Each point is reached from the start by the listed moves, each made 0, 1 or 2 times, or once backwards (-1), plus a little noise. Say if it took an odd or an even number of moves. Then give how often each move was made.
(in the rows, 128 means zero)

Moves:
(1): [121  95 106]
(2): [143 140  93]
(3): [145 109 135]
Start: [129 131 131]
Points:
[148  25  99] -> even (2, 0, 2)
[153 147 159] -> even (-1, 0, 1)
[113  96  43] -> even (2, 1, -1)
[144 172  52] -> odd (0, 2, -1)

Moves:
(1): [145 144 108 162 101 141 132 162 127]
(2): [146 126 117 131 124 150 102 144 132]
(3): [122 137 149 124 137 118 142 153 157]
(4): [ 95 135  74 104 133 136 107 109 127]
(5): [149  98 115 112 136 110 127 128 146]
(6): [109 118 127 136 115 165 149 120 142]
(7): [140 167 113 157 145 142 139 116 146]
(8): [147 121 115 107 132 131 137 152  94]
Start: [126 138 120 132 132 135 140 121 119]
Points:
[249  35 101 139  84 145  86 194 117] -> even (1, 2, -1, -1, 2, 0, -1, 0)
[124  96  48  30 202 117 201 104 144] -> even (-1, -1, 1, 1, 2, 1, 1, 2)
[110 160  81 229  56 184 172 117 129] -> even (2, -1, -1, 0, 0, 1, 0, -1)
[208 197  36 247 123 149 159 142 221] -> odd (2, 0, 0, 0, 2, 0, 2, -1)

Moves:
(1): [133 140 125 124 130 131 120 120 131 149 145 129 114]
(2): [123 133 126 131 129 110 148 115 150 129 133 111 157]
(3): [127 127 117 130 125 125 140 138 109 138 105 136 142]
(4): [137 144 158 139 126 120 122 150 116 134 117 137 168]
(5): [132 125 127 118 144 128 107 128 145 127 119 121 123]
(6): [144 150 121 158 134 123 140 169 115 112 145 122 127]
(7): [144 129 138 115 112 113 123 113 147 118 120 118 141]
(8): [131 123 131 128 127 121 132 156 112 119 125 103 129]
(9): [133 112 130 139 139 118 125 135 124 132 124 133 111]
(10): [129 143 145 125 138 106 125 127 109 120 141 140 118]
(11): [116 121 113 123 129 122 127 122 123 143 127 162 138]
Start: [141 119 122 105 114 118 104 126 118 132 151 138 119]
Points:
[187 240 198 140 124   7 123 133 108 160 186 166 239] -> even (2, 2, 1, 2, 0, 1, 1, -1, 0, 2, 0)
[177  90 196 119 150  26  63 205 138 105 101 102 212] -> odd (-1, 1, -1, 2, 2, 0, 1, 2, 2, 0, 1)
[137 145  48 140 100 103 162 193  64 116 203 158 120] -> even (0, 0, 0, -1, -1, 2, 0, 1, -1, 0, 2)
[179 120 114 152 117  66 124 172 124 176 123 157 186] -> even (1, 1, 1, 1, 0, 1, 1, 0, 2, -1, 1)
[130 150 106 106 151 130  72 122 104 220 151 219 137] -> even (2, 0, 1, 1, 1, 0, -1, -1, 0, 0, 1)
